Every row gives one point. Each copy is the shape, with its points in the same order, stretched, turned, moved and blurred by noise. Is it also mirrored, or only turned?

Shape, 8 rows:
[[ 23 -23 -14]
 [-15  13   2]
 [ 15   4 -13]
 [ 16   1   5]
 [-14  30  32]
 [-14 -18  32]
 [ 19 -26  36]
 [-10  -4 -20]]
Copy 1 (8 x 3):
[[ 26 -12 -14]
 [ -2  11   7]
 [  3  -9  -7]
 [  7   3 -20]
 [-12  32 -10]
 [ 26  35 -14]
 [ 38  29 -42]
 [  7  -6  15]]
Copy 1 is: only turned
Copy 2, 8 rows:
[[  7   1  20]
 [  8   2 -25]
 [ 11  24   3]
 [ 22   5  -2]
 [ 33 -11 -39]
 [ 20 -60 -19]
 [ 34 -57   4]
 [ -7  12  -8]]
Copy 2 is: mirrored
Copy 3, 8 rows:
[[  4  -3 -30]
 [-16  15  16]
 [ -6  -2  -2]
 [ 13  -3  -2]
 [ 10  16  40]
 [ 28  23  -8]
 [ 55   3 -17]
 [-27  13 -15]]
Copy 3 is: mirrored

Shape, 7 rows:
[[-12 -15  16  -5]
 [-16   1   3 -11]
 [ 21   2   1  -9]
 [-10  -2 -27  12]
 [ -7   5  22  18]
 [-17 -26   0  16]
 [ 10   3  24 -30]]
Copy 1, 7 rows:
[[-14  28 -18   6]
 [-26  12 -10  -1]
 [ 20 -16  -3 -17]
 [-14  -6  13  10]
 [ -1  39   6  -7]
 [-10  30  -8  27]
 [ -6   6 -19 -18]]
Copy 1 is: mirrored
Copy 2, 7 rows:
[[ -4 -14 -25  17]
 [  9  -1  -8  26]
 [ 16  11  -5 -22]
 [  2  -5  23  14]
 [-41   5  -2  14]
 [-21 -28 -12  20]
 [ 23  11 -28  -6]]
Copy 2 is: only turned
Copy 3:
[[ 12  -9 -17  15]
 [ 11 -12   5  18]
 [ 16  37   5   4]
 [  0 -13  19 -15]
 [-20 -10 -12  12]
 [  0 -27 -20  -8]
 [ 28  32  -1  33]]
Copy 3 is: only turned
Copy 4, 7 rows:
[[ 15  -8  12  22]
 [ -2  -4  -7  30]
 [  0 -28 -15 -17]
 [-11  35 -10   3]
 [ 45   3 -14  16]
 [ 14  32  21  13]
 [  6 -60  -9  14]]
Copy 4 is: mirrored

Shape:
[[ -6   3  11  12 -40   9  11 -16]
 [ -1 -31  -1  -1  21 -39  -8 -14]
 [ 10 -25 -15  19   7 -19 -22  28]
 [ -7  12   3 -17  40  -3  13 -27]
 [ 10  10  36  10 -38   8  18  -9]
 [ -1 -13  -2  24  -6 -57 -12   2]
 [-14   4  37  11  27  -4  32   2]
 [-25  27  23  -1  25  13   3 -18]
 [ -1  12  14  -7 -42 -28  19   9]
 [ 15 -43   9  -7  15 -11 -25  21]
 [-42  32 -12 -16  37  16  34 -19]
 [-28   5  28   7  14  12  44 -22]
 [ -8 -23  11   3   7 -32 -30  14]
 [ 22  24   9  12 -28   5  14  -7]]
Copy 1, 14 rows:
[[-26  -1 -14 -33 -12  -8   0  -4]
 [ -5 -14   5  59  12  34 -10  -7]
 [ 15 -27  35  20  -9  16 -14 -21]
 [  6   8 -17  41  10  -2 -12  20]
 [-17 -16 -32 -38   8  -8   4  10]
 [ -6 -38  18  45   2  32 -35 -15]
 [ 15 -21 -48  10  -7  -1   1  17]
 [ 12  19 -45   6   6 -30 -15  10]
 [-14 -14  -6 -27   6  17 -20  19]
 [ 12 -12   5  23  19  19  22 -21]
 [ 18  35 -22   6 -19  -8 -19  23]
 [ -7   4 -51  -6 -12  -1   9  12]
 [  7  -8   0  25  15  16 -10 -23]
 [-18 -22   0 -17  -4 -14 -14  19]]
Copy 1 is: mirrored
Copy 2, 14 rows:
[[  0 -44 -23   6  15  19   3  -8]
 [ 29  41   9 -27 -15  11 -13 -31]
 [  8  21 -16 -46 -14 -12  -1  21]
 [ 21   3  53  11 -14  -5  -9 -29]
 [  9 -45 -21  19  32   3 -11 -13]
 [  8  39 -14 -41   7  -4  -5 -22]
 [ 29 -11  18  13   6 -27  17 -36]
 [ 23 -14  49  19  13  -6  20  -5]
 [ -9  -7 -33   9   8  -6  -5 -17]
 [ 34  27 -14 -25 -16  -1 -14  24]
 [ -2 -25  56  25 -33 -12  39 -28]
 [ 24 -39  19  22  -3  -3  27 -49]
 [ 29  44 -10 -26  -2   0   4  11]
 [ -7 -44  -7   4  24  -6 -21  -8]]
Copy 2 is: mirrored
Copy 3 (14 x 8):
[[ -5   5   4  27   9 -11  15  22]
 [-14  20  12 -22  10  34  22   8]
 [-37 -15  -7 -36  15 -13 -15  -3]
 [ 19   7  24  -2   4  60  35  -4]
 [  7   5 -12  35  31  -1  15  32]
 [-52   7  -7   6  17  14  17  31]
 [ 20  -2   6  -9  49  45  34  29]
 [ 23 -16   6   9  -5  57  42   9]
 [-15  12   6  48  22   9 -12  60]
 [  3   2  -8 -54   8   8 -20   4]
 [ 22 -14  53  12   1  56  36   4]
 [ 34   4  26   4  37  37  50  23]
 [-19  -2 -12 -26  -8  27  -2  26]
 [-16  -1  -9  38  27  -5   8  10]]
Copy 3 is: mirrored
